Rows are points. Each copy is the shape, with its points in the same order, stretched, turned, moved and blurred by noise. Say if it was mirrored as well.
(in the rows, 128 means zero)

Shape (6 x 3):
131; 120; 83
165; 179; 150
118; 115; 188
149; 203; 158
99; 86; 128
192; 144; 98
Copy 1, 6 rows:
165; 116; 113
109; 187; 123
74; 119; 156
112; 203; 144
126; 82; 146
137; 158; 74
Copy 1 is: mirrored
Copy 2, 6 rows:
170; 117; 79
80; 109; 107
121; 120; 185
69; 128; 109
177; 132; 140
125; 68; 65
Copy 2 is: mirrored
Copy 3:
127; 146; 170
169; 127; 83
88; 95; 92
161; 156; 59
75; 119; 152
187; 112; 141
Copy 3 is: mirrored

Shape:
89; 106; 117; 135; 133; 85
115; 90; 117; 84; 75; 151
192; 159; 156; 62; 120; 119
196; 89; 190; 159; 117; 131
171; 86; 189; 66; 90; 148
124; 143; 130; 119; 102; 192
99; 165; 120; 62; 158; 185
124; 158; 187; 156; 127; 87
178; 137; 125; 165; 118; 130
166; 163; 131; 151; 148; 117
177; 137; 134; 123; 94; 180
Copy 1 (11 x 6):
106; 93; 91; 99; 138; 89
84; 170; 75; 122; 103; 143
159; 226; 123; 103; 156; 134
133; 163; 180; 201; 151; 131
74; 223; 141; 136; 144; 150
146; 150; 128; 115; 90; 193
142; 147; 94; 45; 138; 206
150; 119; 171; 106; 132; 89
170; 139; 131; 165; 120; 132
201; 129; 138; 127; 138; 127
161; 183; 130; 161; 111; 174
Copy 1 is: mirrored
Copy 2:
49; 112; 151; 145; 123; 113
98; 82; 126; 114; 73; 184
163; 148; 159; 63; 123; 142
167; 95; 211; 167; 146; 152
146; 82; 197; 85; 100; 195
132; 136; 119; 142; 106; 204
95; 167; 97; 74; 138; 210
100; 166; 208; 152; 121; 119
161; 135; 145; 169; 132; 130
144; 168; 143; 148; 155; 119
175; 126; 133; 143; 109; 182
Copy 2 is: only turned
Copy 3, 11 rows:
94; 126; 97; 144; 137; 111
98; 99; 101; 78; 110; 168
190; 140; 165; 63; 117; 120
200; 69; 138; 156; 106; 138
163; 54; 166; 65; 127; 163
136; 139; 134; 105; 121; 212
137; 186; 149; 80; 180; 186
144; 146; 173; 174; 120; 110
179; 127; 112; 162; 104; 144
180; 179; 117; 148; 117; 126
173; 124; 132; 94; 98; 189
Copy 3 is: only turned

Shape, 13 rows:
123; 101; 149; 81; 198; 178; 97; 91
127; 86; 137; 60; 112; 180; 146; 51
93; 156; 132; 120; 154; 146; 154; 51
114; 97; 110; 105; 111; 142; 149; 123
106; 71; 170; 109; 133; 128; 151; 151
164; 146; 130; 95; 96; 112; 134; 157
107; 118; 147; 86; 133; 180; 151; 154
69; 87; 93; 135; 109; 136; 120; 115
161; 90; 186; 91; 196; 74; 78; 98
157; 175; 168; 164; 112; 80; 77; 121
82; 94; 122; 172; 176; 129; 105; 60
82; 92; 177; 119; 157; 181; 161; 149
58; 180; 95; 81; 88; 148; 76; 156
Copy 1 (13 x 8):
114; 77; 151; 103; 182; 142; 99; 64
123; 125; 175; 116; 139; 165; 161; 36
86; 172; 146; 145; 177; 130; 115; 85
115; 117; 122; 133; 110; 139; 160; 93
99; 83; 149; 121; 98; 88; 167; 99
150; 152; 123; 95; 108; 128; 148; 152
90; 95; 150; 114; 133; 145; 161; 126
89; 109; 106; 163; 88; 141; 127; 76
155; 105; 140; 66; 146; 64; 86; 66
160; 185; 146; 127; 120; 88; 67; 169
95; 117; 123; 182; 152; 99; 82; 61
69; 71; 164; 142; 137; 107; 159; 117
72; 139; 113; 103; 89; 198; 83; 135
Copy 1 is: only turned
Copy 2, 13 rows:
141; 53; 164; 130; 182; 157; 78; 135
136; 35; 151; 93; 100; 157; 134; 86
97; 121; 128; 125; 142; 160; 111; 86
122; 71; 116; 108; 100; 141; 158; 148
118; 69; 178; 127; 143; 132; 174; 173
180; 129; 124; 115; 102; 110; 158; 156
127; 74; 159; 103; 127; 189; 146; 174
75; 71; 106; 111; 97; 125; 132; 166
177; 90; 192; 145; 206; 59; 104; 130
159; 183; 153; 167; 104; 70; 92; 144
68; 84; 128; 167; 154; 109; 86; 117
93; 59; 189; 135; 148; 188; 152; 180
111; 132; 111; 61; 88; 141; 67; 203
Copy 2 is: only turned
Copy 3, 13 rows:
141; 122; 79; 43; 138; 165; 107; 66
166; 110; 82; 71; 53; 134; 155; 37
126; 161; 96; 105; 113; 109; 155; 42
131; 118; 110; 106; 72; 132; 140; 106
121; 96; 162; 81; 96; 137; 158; 112
172; 162; 136; 109; 99; 128; 142; 156
116; 140; 124; 84; 85; 166; 157; 118
115; 130; 114; 127; 68; 133; 99; 101
166; 96; 130; 43; 186; 101; 113; 85
186; 173; 163; 135; 167; 121; 111; 113
97; 110; 110; 134; 138; 126; 97; 31
88; 111; 154; 78; 104; 190; 164; 86
112; 223; 127; 96; 59; 132; 76; 135
Copy 3 is: only turned

Shape, 15 rows:
128; 146; 65; 142; 124; 116; 153; 109; 161; 69; 189
127; 78; 137; 133; 144; 176; 104; 149; 87; 133; 172
107; 156; 115; 155; 138; 147; 109; 80; 202; 76; 148
49; 75; 126; 66; 73; 126; 61; 156; 52; 121; 193
71; 70; 142; 90; 57; 159; 95; 221; 106; 97; 198
136; 134; 136; 159; 149; 93; 172; 124; 107; 154; 82
150; 91; 73; 77; 124; 163; 94; 124; 129; 99; 152
167; 162; 117; 99; 127; 145; 122; 124; 110; 75; 105
127; 118; 118; 164; 153; 91; 130; 101; 169; 57; 114
146; 153; 111; 167; 116; 169; 153; 63; 133; 75; 138
138; 51; 190; 118; 68; 86; 129; 133; 99; 120; 163
129; 120; 171; 170; 71; 85; 109; 140; 159; 144; 133
165; 168; 194; 130; 140; 99; 172; 99; 178; 176; 122
185; 186; 158; 177; 132; 85; 107; 117; 161; 136; 157
149; 121; 156; 185; 76; 76; 140; 115; 166; 184; 102
Copy 1, 15 rows:
139; 130; 101; 112; 144; 120; 156; 78; 153; 65; 138
145; 126; 109; 94; 137; 127; 63; 146; 96; 164; 135
106; 146; 129; 154; 163; 164; 102; 78; 167; 70; 142
60; 77; 115; 54; 110; 42; 15; 151; 117; 162; 88
109; 55; 136; 69; 73; 65; 42; 181; 132; 128; 114
147; 192; 160; 137; 160; 145; 161; 122; 138; 195; 101
91; 135; 94; 99; 151; 103; 101; 156; 84; 86; 131
124; 202; 146; 101; 138; 117; 110; 121; 101; 94; 109
130; 146; 170; 161; 188; 130; 149; 95; 126; 80; 124
132; 170; 124; 136; 129; 165; 118; 54; 103; 99; 129
93; 101; 188; 91; 107; 98; 118; 124; 94; 184; 166
106; 131; 174; 157; 101; 120; 122; 119; 163; 166; 174
120; 211; 172; 109; 148; 190; 172; 111; 193; 180; 189
147; 200; 146; 154; 144; 130; 136; 88; 180; 141; 207
92; 165; 169; 192; 107; 150; 168; 131; 157; 188; 172
Copy 1 is: mirrored
Copy 2, 15 rows:
116; 166; 85; 191; 130; 57; 132; 107; 111; 92; 104
152; 92; 130; 144; 131; 143; 132; 153; 99; 171; 144
102; 145; 114; 192; 161; 137; 117; 74; 108; 74; 86
85; 50; 133; 138; 59; 69; 56; 143; 70; 201; 159
90; 55; 160; 183; 65; 72; 98; 187; 102; 207; 94
110; 145; 162; 77; 147; 125; 158; 124; 156; 91; 168
122; 110; 58; 135; 114; 118; 100; 132; 103; 149; 102
120; 156; 104; 94; 100; 127; 118; 132; 86; 70; 99
113; 114; 128; 137; 176; 97; 127; 116; 119; 61; 102
138; 147; 101; 166; 102; 152; 163; 88; 105; 57; 130
178; 60; 164; 109; 91; 64; 87; 133; 146; 129; 136
123; 96; 172; 139; 125; 128; 84; 129; 181; 97; 129
172; 190; 197; 96; 167; 137; 128; 70; 182; 93; 115
174; 192; 170; 142; 159; 142; 93; 118; 150; 63; 142
131; 125; 165; 120; 135; 129; 105; 116; 234; 85; 152
Copy 2 is: mirrored
Copy 3 (15 x 11):
156; 127; 81; 113; 71; 118; 142; 143; 155; 94; 191
127; 93; 127; 156; 163; 191; 119; 142; 100; 103; 131
124; 149; 83; 106; 127; 114; 115; 112; 194; 87; 167
82; 86; 181; 63; 147; 174; 110; 141; 39; 101; 185
82; 77; 181; 95; 134; 180; 114; 207; 105; 110; 180
116; 169; 133; 156; 106; 117; 176; 122; 93; 114; 72
153; 86; 70; 78; 142; 154; 102; 140; 94; 110; 139
166; 147; 111; 64; 107; 144; 119; 147; 118; 80; 97
121; 122; 85; 112; 110; 95; 153; 127; 160; 43; 124
144; 140; 100; 121; 67; 166; 105; 83; 164; 74; 128
114; 55; 199; 122; 110; 116; 139; 137; 116; 85; 113
101; 107; 163; 128; 110; 74; 104; 150; 163; 118; 112
179; 164; 173; 131; 123; 84; 162; 102; 169; 155; 82
178; 163; 143; 164; 113; 65; 98; 158; 162; 123; 131
95; 131; 159; 156; 91; 58; 119; 114; 143; 148; 81
Copy 3 is: only turned
